Each row is a point. A path goes straight from each point to the next, and from the last back to the first. The post is the endless flat space through its rows: a point in 2 columns, a line in 3, a plane in 4, and so on, so that a path can go around it. Count how often the path circles the post. Going back the other way cancels.

Post (1 x 2)
| -0.02 | +0.07 |
Path (29 x 2)
| +0.02 | -0.49 |
| +0.29 | -0.30 |
| +0.11 | +0.26 |
| -0.11 | +0.33 |
| -0.43 | +0.19 |
| -0.15 | -0.26 |
| +0.18 | -0.51 |
| +0.05 | -0.34 |
| +0.28 | +0.00 |
| +0.07 | +0.28 |
| -0.16 | +0.25 |
| -0.19 | +0.01 |
| -0.07 | -0.40 |
| +0.29 | -0.46 |
| +0.39 | -0.03 |
| +0.03 | +0.34 |
| -0.20 | +0.31 |
| -0.34 | +0.03 |
| -0.11 | -0.31 |
| +0.37 | -0.19 |
| +0.26 | +0.49 |
| +0.00 | +0.79 |
| -0.42 | +0.15 |
| -0.20 | -0.25 |
| +0.04 | -0.13 |
| +0.40 | -0.08 |
| +0.25 | +0.62 |
| -0.30 | +0.57 |
| -0.21 | -0.01 |
Times around: 5

Post (3 x 4)
| -0.13 | -0.10 | +0.27 | -0.03 |
| +0.01 | +0.32 | +0.08 | +0.21 |
| +0.10 | -0.19 | -0.42 | -0.11 |
Path (24 x 4)
| -0.29 | +0.00 | -0.01 | +0.16 |
| -0.11 | -0.06 | +0.45 | +0.15 |
| +0.28 | +0.41 | -0.13 | +0.13 |
| -0.40 | -0.10 | +0.83 | -0.17 |
| -0.20 | +0.20 | -0.19 | +0.17 |
| +0.18 | -0.02 | -0.54 | +0.19 |
| +0.10 | -0.06 | +0.35 | +0.01 |
| +0.11 | +0.25 | -0.12 | -0.10 |
| -0.54 | -0.39 | +0.30 | -0.38 |
| -0.53 | -0.68 | +0.62 | +0.00 |
| +0.17 | -0.30 | -0.21 | +0.25 |
| -0.12 | +0.02 | +0.64 | -0.05 |
| +0.22 | +0.32 | -0.74 | -0.02 |
| -0.04 | +0.40 | -0.35 | +0.27 |
| -0.04 | +0.10 | +0.00 | +0.34 |
| -0.33 | +0.13 | -0.07 | +0.33 |
| +0.19 | +0.11 | -0.17 | +0.39 |
| +0.07 | -0.02 | +0.24 | -0.11 |
| +0.06 | +0.37 | -0.60 | -0.20 |
| +0.02 | +0.16 | -0.83 | +0.12 |
| +0.05 | +0.09 | -0.03 | +0.33 |
| +0.06 | -0.07 | +0.80 | +0.06 |
| +0.16 | +0.49 | -0.04 | +0.16 |
| -0.27 | +0.15 | +0.16 | +0.00 |
Times around: 5

Post (5 x 6)
| -0.37 | -0.06 | -0.11 | +0.31 | +0.09 | -0.20 |
| -0.04 | -0.40 | -0.05 | -0.27 | -0.03 | -0.06 |
| -0.50 | +0.16 | -0.07 | +0.03 | -0.09 | +0.00 |
| +0.05 | +0.19 | +0.18 | +0.02 | +0.23 | -0.10 |
| +0.19 | -0.23 | +0.16 | +0.56 | -0.04 | -0.17 |
Path (32 x 6)
| +0.21 | +0.07 | -0.01 | +0.05 | +0.09 | +0.14 |
| -0.11 | -0.19 | -0.14 | -0.35 | -0.06 | -0.09 |
| -0.26 | -0.18 | -0.10 | +0.11 | +0.00 | -0.41 |
| +0.14 | -0.38 | -0.09 | +0.42 | -0.17 | -0.43 |
| -0.82 | -0.74 | -0.48 | +0.00 | -0.36 | -0.21 |
| -0.41 | -0.23 | -0.03 | +0.01 | +0.13 | -0.18 |
| -0.40 | +0.04 | -0.11 | -0.03 | +0.06 | +0.25 |
| -0.19 | +0.48 | -0.02 | +0.25 | +0.01 | +0.18 |
| -0.03 | -0.38 | -0.20 | +0.07 | -0.22 | -0.12 |
| -0.36 | -0.50 | -0.31 | -0.02 | +0.03 | -0.55 |
| -0.30 | +0.07 | +0.14 | -0.13 | +0.38 | -0.35 |
| -0.14 | -0.52 | -0.08 | +0.10 | +0.30 | -0.17 |
| -0.06 | -0.30 | -0.06 | +0.21 | +0.03 | -0.01 |
| +0.54 | -0.31 | +0.21 | +0.28 | +0.16 | +0.12 |
| +0.27 | -0.13 | -0.02 | +1.02 | -0.36 | -0.10 |
| -0.31 | -0.44 | -0.25 | +0.35 | -0.21 | -0.27 |
| -0.18 | -0.98 | -0.26 | +0.22 | +0.03 | -0.44 |
| -0.05 | +0.56 | +0.34 | -0.24 | +0.55 | -0.14 |
| +0.16 | -0.25 | +0.33 | +0.38 | +0.00 | +0.02 |
| -0.46 | -0.01 | -0.19 | -0.48 | +0.07 | +0.16 |
| -0.27 | -0.40 | -0.27 | +0.06 | -0.68 | +0.34 |
| +0.16 | -0.22 | -0.02 | +0.54 | -0.44 | -0.20 |
| -0.19 | -0.46 | +0.00 | +0.38 | -0.16 | -0.49 |
| +0.12 | -0.51 | +0.24 | +0.73 | +0.21 | -0.37 |
| -0.60 | -0.38 | -0.27 | -0.03 | +0.05 | +0.09 |
| -0.55 | +0.59 | -0.14 | -0.12 | +0.29 | +0.20 |
| -0.03 | -0.53 | -0.32 | +0.52 | -0.30 | -0.11 |
| +0.31 | -0.03 | +0.20 | -0.16 | -0.10 | -0.25 |
| -0.38 | -0.14 | +0.11 | -0.22 | +0.06 | -0.25 |
| +0.00 | -0.18 | +0.28 | -0.06 | +0.33 | -0.04 |
| -0.40 | +0.16 | -0.13 | +0.27 | +0.57 | -0.07 |
| +0.26 | +0.08 | +0.11 | +0.02 | +0.02 | +0.20 |
Times around: 5

Post (8 x 9)
| +0.26 | -0.06 | -0.25 | -0.08 | -0.02 | -0.11 | -0.13 | +0.15 | -0.06 |
| -0.15 | +0.17 | +0.19 | +0.00 | -0.10 | -0.60 | +0.12 | -0.17 | -0.26 |
| +0.27 | +0.06 | +0.09 | +0.01 | +0.13 | -0.09 | -0.15 | +0.04 | +0.11 |
| +0.24 | -0.21 | +0.10 | +0.05 | +0.07 | +0.27 | -0.02 | -0.07 | -0.04 |
| +0.32 | -0.39 | -0.08 | -0.25 | +0.07 | +0.03 | +0.14 | -0.16 | +0.43 |
| +0.04 | -0.31 | -0.38 | +0.21 | +0.63 | +0.03 | +0.18 | +0.20 | -0.03 |
| -0.12 | +0.01 | -0.04 | -0.32 | -0.28 | +0.55 | +0.09 | +0.20 | +0.14 |
| +0.00 | +0.48 | -0.03 | -0.36 | +0.03 | -0.49 | +0.12 | -0.29 | -0.56 |
Path (27 x 9)
| +0.40 | -0.05 | -0.07 | +0.39 | +0.29 | +0.08 | -0.11 | +0.41 | +0.42 |
| -0.27 | -0.15 | -0.52 | -0.29 | +0.35 | +0.48 | +0.34 | -0.32 | -0.22 |
| +0.10 | -0.32 | -0.45 | -0.29 | +0.53 | +0.00 | +0.00 | -0.25 | +0.00 |
| -0.26 | +0.10 | -0.12 | -0.05 | -0.26 | -0.38 | -0.02 | +0.26 | +0.36 |
| -0.29 | -0.11 | +0.18 | +0.07 | +0.05 | +0.02 | +0.51 | +0.08 | +0.51 |
| -0.68 | -0.28 | -0.05 | +0.22 | +0.33 | +0.16 | +0.34 | -0.29 | -0.01 |
| -0.15 | -0.07 | +0.21 | -0.24 | -0.09 | -0.49 | -0.14 | -0.30 | +0.14 |
| -0.05 | -0.27 | +0.36 | -0.23 | +0.10 | -0.01 | +0.26 | -0.13 | -0.13 |
| +0.21 | -0.10 | -0.03 | +0.19 | +0.51 | -0.09 | +0.29 | +0.02 | -0.32 |
| +0.27 | +0.13 | +0.02 | -0.34 | -0.35 | -0.12 | -0.18 | +0.54 | +0.38 |
| -0.15 | +0.16 | +0.23 | -0.25 | +0.35 | +0.02 | -0.13 | -0.33 | -0.36 |
| -0.32 | -0.32 | -0.35 | +0.16 | +0.11 | +0.48 | +0.01 | +0.34 | -0.22 |
| +0.43 | +0.13 | -0.10 | -0.22 | +0.57 | -0.29 | -0.09 | +0.36 | +0.47 |
| +0.68 | -0.04 | -0.84 | -0.82 | +0.01 | -0.35 | +0.06 | +0.09 | +0.24 |
| +0.55 | -0.10 | -0.21 | +0.22 | -0.10 | +0.08 | -0.23 | +0.22 | -0.08 |
| -0.04 | -0.65 | -0.08 | +0.23 | -0.13 | -0.21 | -0.19 | -0.20 | +0.73 |
| -0.25 | -0.19 | -0.02 | +0.57 | +0.00 | +0.01 | -0.11 | +0.06 | +0.17 |
| -0.26 | +0.18 | +0.20 | +0.28 | +0.17 | +0.50 | +0.54 | +0.19 | -0.39 |
| +0.13 | -0.07 | +0.13 | -0.11 | -0.44 | +0.16 | -0.02 | +0.17 | +0.01 |
| +0.97 | -0.44 | -0.37 | +0.28 | +0.73 | -0.28 | +0.01 | -0.02 | +0.28 |
| +0.22 | -0.28 | +0.02 | +0.29 | +0.30 | +0.17 | +0.43 | +0.00 | -0.15 |
| +0.11 | -0.38 | -0.52 | -0.60 | -0.11 | +0.14 | +0.63 | +0.18 | +0.07 |
| -0.18 | -0.27 | +0.12 | -0.56 | -0.23 | -0.32 | +0.12 | -0.15 | +0.59 |
| -0.57 | -0.38 | -0.61 | -0.42 | -0.11 | +0.34 | +0.38 | -0.13 | -0.05 |
| +0.22 | -0.40 | -0.40 | -0.27 | -0.11 | -0.03 | +0.21 | -0.17 | +0.28 |
| -0.04 | +0.00 | -0.31 | -0.15 | -0.24 | -0.23 | +0.47 | +0.08 | -0.61 |
| +0.35 | +0.15 | -0.13 | -0.62 | +0.24 | -0.28 | +0.59 | -0.12 | +0.05 |
Times around: 0

Post (10 x 11)
| -0.55 | +0.06 | -0.02 | +0.49 | -0.58 | +0.12 | +0.25 | -0.21 | +0.11 | -0.29 | +0.35 |
| +0.29 | +0.00 | +0.10 | -0.16 | +0.21 | +0.05 | +0.07 | +0.05 | -0.05 | -0.32 | +0.19 |
| -0.06 | +0.02 | +0.13 | -0.25 | +0.04 | +0.15 | +0.06 | +0.29 | -0.51 | +0.17 | -0.18 |
| -0.20 | -0.20 | +0.44 | -0.35 | -0.05 | +0.21 | -0.28 | +0.43 | -0.13 | +0.30 | +0.13 |
| +0.02 | -0.09 | -0.27 | -0.34 | +0.22 | -0.08 | +0.21 | +0.21 | +0.02 | -0.05 | +0.07 |
| +0.11 | -0.15 | -0.16 | +0.03 | +0.24 | -0.20 | -0.23 | +0.24 | -0.05 | -0.02 | -0.02 |
| -0.07 | +0.24 | -0.33 | -0.10 | -0.20 | -0.61 | -0.24 | +0.04 | +0.63 | +0.10 | -0.10 |
| -0.09 | +0.16 | -0.04 | -0.65 | -0.13 | -0.60 | -0.26 | -0.28 | -0.10 | +0.12 | +0.08 |
| -0.05 | -0.21 | +0.10 | -0.08 | -0.72 | -0.37 | +0.06 | +0.09 | -0.40 | -0.11 | +0.10 |
| -0.10 | -0.14 | -0.03 | -0.21 | -0.17 | +0.20 | -0.10 | -0.25 | +0.20 | +0.20 | +0.14 |
Path (31 x 11)
| +0.29 | -0.26 | -0.30 | -0.54 | +0.18 | -0.23 | +0.35 | -0.10 | -0.25 | +0.15 | -0.21 |
| -0.26 | -0.18 | -0.19 | -0.09 | -0.70 | -0.11 | +0.67 | +0.36 | -0.29 | +0.25 | +0.13 |
| +0.31 | -0.19 | +0.16 | -0.35 | +0.38 | -0.14 | -0.20 | -0.04 | +0.24 | -0.13 | +0.44 |
| +0.19 | -0.17 | -0.06 | -0.81 | -0.61 | -0.27 | +0.51 | -0.48 | +0.16 | +0.02 | +0.02 |
| -0.80 | -0.18 | -0.01 | -0.23 | +0.14 | +0.13 | +0.26 | -0.13 | -0.19 | -0.01 | +0.07 |
| -0.13 | +0.58 | -0.06 | -0.50 | +0.23 | -0.37 | +0.33 | -0.13 | +0.16 | -0.04 | +0.08 |
| +0.35 | -0.18 | -0.08 | -0.40 | +0.09 | -0.26 | -0.17 | +0.05 | -0.11 | +0.27 | +0.07 |
| +0.29 | -0.14 | -0.03 | -0.52 | -0.25 | -0.18 | -0.15 | -0.28 | +0.04 | -0.11 | +0.46 |
| +0.35 | +0.12 | +0.08 | -0.38 | +0.31 | -0.14 | -0.33 | -0.19 | +0.12 | -0.36 | +0.29 |
| -0.22 | -0.15 | -0.13 | -0.27 | -1.27 | -0.43 | +0.19 | -0.12 | +0.07 | -0.09 | +0.01 |
| +0.13 | +0.48 | -0.17 | +0.29 | -0.25 | -0.20 | -0.27 | +0.13 | +0.12 | -0.33 | -0.12 |
| -0.28 | +0.08 | -0.10 | -0.38 | -0.69 | -0.36 | +0.35 | +0.06 | -0.43 | +0.03 | +0.09 |
| +0.44 | -0.02 | +0.54 | -0.20 | -0.33 | -0.13 | -0.09 | +0.30 | -0.11 | -0.08 | +0.20 |
| -0.11 | +0.05 | -0.22 | -0.15 | -0.63 | -0.23 | +0.32 | +0.87 | -0.40 | +0.40 | -0.13 |
| -0.60 | -0.23 | -0.63 | -0.44 | -0.89 | -0.38 | +0.47 | +0.35 | -0.18 | +0.31 | -0.13 |
| -0.66 | -0.05 | +0.14 | -0.25 | -0.09 | +0.24 | +0.16 | +0.19 | -0.05 | -0.07 | +0.23 |
| -0.18 | -0.25 | +0.25 | -0.31 | +0.35 | +0.37 | -0.19 | +0.01 | +0.06 | +0.15 | -0.02 |
| -0.31 | +0.20 | +0.32 | -0.04 | +0.08 | +0.29 | -0.53 | -0.32 | +0.06 | +0.19 | +0.00 |
| -0.26 | +0.16 | -0.05 | -0.13 | +0.21 | +0.15 | -0.30 | -0.01 | +0.16 | +0.06 | +0.08 |
| +0.18 | -0.27 | -0.30 | +0.01 | -0.36 | -0.17 | +0.52 | +0.84 | +0.17 | -0.37 | -0.13 |
| -0.47 | -0.34 | +0.07 | +0.48 | -0.10 | +0.22 | -0.13 | -0.46 | -0.05 | -0.08 | -0.04 |
| +0.04 | +0.22 | +0.66 | -0.23 | +0.18 | +0.48 | -0.24 | +0.01 | -0.01 | +0.42 | -0.20 |
| +0.39 | -0.36 | -0.08 | -0.15 | +0.26 | -0.18 | +0.57 | +0.17 | -0.08 | -0.22 | +0.02 |
| -0.19 | +0.32 | +0.02 | -0.29 | -0.50 | +0.26 | +0.44 | -0.36 | +0.22 | +0.27 | +0.20 |
| +0.17 | +0.07 | +0.55 | -0.37 | +0.04 | +0.52 | -0.66 | +0.14 | -0.24 | +0.66 | +0.11 |
| -0.18 | +0.34 | +0.20 | -0.34 | +0.11 | +0.31 | -0.27 | +0.10 | +0.06 | +0.26 | -0.14 |
| -0.12 | -0.52 | +0.34 | -0.37 | -0.47 | +0.18 | +0.05 | +0.29 | -0.81 | +0.09 | -0.02 |
| -0.08 | -0.38 | +0.07 | +0.12 | +0.04 | -0.03 | +0.09 | +0.32 | +0.03 | -0.18 | +0.08 |
| -0.14 | +0.26 | +0.17 | -0.58 | -0.26 | -0.24 | +0.18 | -0.48 | +0.10 | -0.74 | +0.30 |
| -0.07 | +0.30 | +0.06 | -0.48 | +0.26 | -0.22 | -0.36 | +0.06 | +0.11 | +0.08 | -0.10 |
| -0.05 | -0.29 | +0.02 | -0.37 | -0.65 | -0.28 | +0.13 | -0.25 | +0.30 | -0.17 | +0.08 |
Times around: 2

Post (13 x 14)
| +0.28 | +0.27 | +0.07 | -0.25 | -0.06 | -0.35 | +0.40 | +0.27 | -0.35 | +0.09 | -0.17 | -0.15 | -0.05 | +0.18 |
| +0.42 | +0.12 | -0.05 | -0.01 | +0.07 | +0.39 | -0.08 | +0.10 | -0.16 | -0.13 | +0.27 | -0.32 | +0.15 | -0.01 |
| -0.20 | -0.19 | +0.24 | -0.11 | +0.54 | -0.02 | -0.14 | -0.05 | +0.13 | -0.25 | -0.28 | +0.30 | +0.05 | -0.43 |
| -0.03 | +0.15 | +0.07 | +0.17 | -0.18 | +0.49 | -0.21 | +0.32 | -0.15 | +0.00 | +0.08 | +0.13 | -0.12 | -0.22 |
| +0.11 | +0.06 | +0.05 | -0.05 | -0.21 | +0.29 | -0.23 | -0.10 | -0.31 | -0.11 | +0.15 | -0.13 | +0.08 | +0.16 |
| +0.11 | +0.27 | +0.32 | -0.34 | -0.38 | -0.45 | +0.22 | +0.14 | +0.20 | +0.23 | +0.48 | +0.07 | +0.21 | -0.14 |
| -0.01 | +0.04 | +0.34 | +0.06 | -0.02 | +0.33 | -0.04 | -0.01 | -0.36 | +0.33 | -0.01 | -0.20 | +0.18 | -0.18 |
| +0.15 | +0.14 | +0.31 | +0.18 | -0.42 | -0.39 | +0.48 | -0.09 | +0.42 | +0.34 | -0.03 | +0.28 | -0.03 | -0.06 |
| +0.27 | -0.52 | +0.38 | +0.10 | -0.28 | -0.13 | -0.39 | -0.20 | -0.05 | +0.21 | +0.01 | -0.01 | -0.15 | -0.35 |
| +0.21 | +0.11 | -0.04 | +0.30 | -0.62 | +0.04 | -0.36 | -0.37 | +0.13 | -0.04 | -0.47 | -0.01 | -0.46 | -0.35 |
| -0.28 | +0.22 | -0.20 | +0.43 | +0.30 | +0.29 | -0.10 | +0.24 | -0.25 | -0.03 | -0.13 | -0.24 | +0.58 | -0.25 |
| +0.12 | +0.04 | +0.56 | +0.19 | -0.13 | -0.39 | -0.46 | +0.08 | -0.33 | -0.35 | -0.47 | -0.13 | -0.24 | -0.27 |
| +0.46 | -0.20 | +0.10 | -0.27 | +0.10 | +0.32 | -0.57 | -0.20 | +0.11 | +0.27 | +0.14 | +0.05 | -0.08 | +0.14 |
Path (25 x 14)
| -0.08 | +0.33 | -0.29 | +0.05 | -0.20 | +0.29 | -0.12 | -0.04 | -0.47 | -0.17 | +0.05 | -0.36 | +0.71 | -0.44 |
| -0.11 | -0.15 | +0.28 | +0.02 | -0.04 | -0.60 | -0.12 | +0.60 | +0.08 | +0.04 | -0.12 | +0.01 | +0.15 | -0.44 |
| +0.04 | +0.17 | -0.21 | -0.05 | +0.05 | +0.21 | +0.03 | +0.32 | -0.57 | +0.02 | +0.24 | -0.68 | +0.24 | +0.20 |
| +0.27 | +0.66 | +0.36 | -0.22 | -0.53 | +0.09 | +0.22 | -0.46 | +0.03 | +0.52 | +0.48 | -0.26 | +0.21 | -0.17 |
| +0.05 | +0.09 | +0.05 | +0.07 | +0.19 | +0.26 | -0.12 | -0.07 | +0.16 | -0.31 | +0.20 | -0.08 | +0.47 | -0.64 |
| +0.10 | -0.06 | -0.04 | +0.14 | -0.02 | +0.27 | -0.25 | +0.27 | +0.24 | +0.01 | -0.31 | +0.50 | -0.17 | -0.03 |
| -0.22 | -0.12 | -0.02 | +0.20 | -0.22 | -0.41 | -0.03 | +0.07 | -0.34 | -0.76 | -0.16 | -0.26 | +0.46 | -0.59 |
| -0.31 | +0.17 | +0.09 | +0.34 | -0.21 | +0.45 | +0.23 | +0.36 | -0.09 | +0.03 | -0.02 | -0.08 | +0.09 | -0.38 |
| +0.41 | -0.24 | +0.07 | +0.00 | +0.29 | +0.05 | -0.74 | -0.12 | -0.21 | -0.14 | -0.10 | -0.45 | -0.24 | +0.23 |
| -0.13 | +0.48 | -0.24 | +0.10 | +0.46 | -0.07 | +0.08 | +0.19 | -0.02 | -0.47 | +0.20 | -0.17 | +0.48 | -0.46 |
| +0.16 | -0.23 | +0.31 | -0.30 | +0.31 | +0.57 | +0.41 | +0.19 | -0.75 | +0.39 | -0.07 | +0.05 | -0.09 | -0.37 |
| +0.61 | -0.04 | +0.45 | -0.18 | +0.25 | +0.00 | +0.09 | -0.28 | -0.54 | -0.02 | -0.15 | -0.74 | +0.36 | +0.24 |
| -0.07 | -0.43 | +0.72 | -0.08 | +0.01 | +0.19 | -0.15 | +0.10 | -0.15 | +0.00 | +0.16 | +0.09 | -0.14 | -0.41 |
| -0.05 | -0.38 | -0.08 | -0.24 | +0.02 | +0.39 | -0.46 | +0.08 | -0.55 | -0.04 | -0.08 | +0.18 | -0.55 | +0.23 |
| +0.00 | +0.23 | +0.11 | +0.27 | -0.50 | -0.45 | -0.27 | +0.54 | -0.08 | +0.24 | +0.16 | +0.19 | +0.10 | -0.19 |
| +0.08 | -0.07 | +0.16 | -0.14 | -0.19 | +0.45 | +0.72 | +0.23 | +0.07 | +0.31 | +0.38 | +0.33 | -0.08 | -0.57 |
| +0.18 | +0.13 | +0.16 | -0.06 | +0.14 | +0.12 | -0.41 | -0.42 | +0.28 | +0.43 | -0.38 | +0.12 | +0.17 | +0.26 |
| +0.10 | -0.07 | -0.06 | -0.31 | +0.05 | +0.53 | -0.06 | -0.18 | +0.07 | +0.43 | +0.34 | -0.13 | +0.19 | +0.36 |
| -0.38 | +0.51 | +0.19 | +0.59 | -0.03 | -0.45 | -0.57 | +0.27 | +0.38 | -0.35 | -0.53 | +0.24 | -0.27 | -0.94 |
| -0.07 | +0.87 | +0.37 | -0.23 | -0.45 | +0.01 | -0.12 | -0.17 | +0.41 | +0.22 | +0.20 | +0.32 | +0.09 | -0.01 |
| -0.26 | -0.14 | +0.31 | -0.56 | -0.37 | -0.28 | +0.29 | -0.22 | -0.25 | +0.33 | -0.15 | +0.27 | +0.10 | -0.39 |
| -0.22 | +0.53 | +0.32 | +0.07 | -0.73 | +0.43 | +0.28 | +0.11 | +0.17 | +0.32 | +0.58 | -0.09 | +0.34 | -0.16 |
| +0.17 | +0.26 | -0.30 | +0.15 | -0.24 | +0.22 | -0.02 | -0.28 | +0.11 | -0.06 | +0.25 | -0.52 | +0.22 | -0.22 |
| -0.35 | -0.23 | +0.04 | +0.02 | -0.31 | -0.58 | -0.47 | +0.25 | -0.17 | +0.45 | -0.04 | +0.16 | +0.06 | -0.60 |
| +0.14 | +0.45 | -0.07 | +0.12 | -0.60 | +0.34 | -0.63 | -0.48 | -0.29 | -0.09 | -0.31 | -0.09 | -0.17 | +0.13 |
Times around: 5
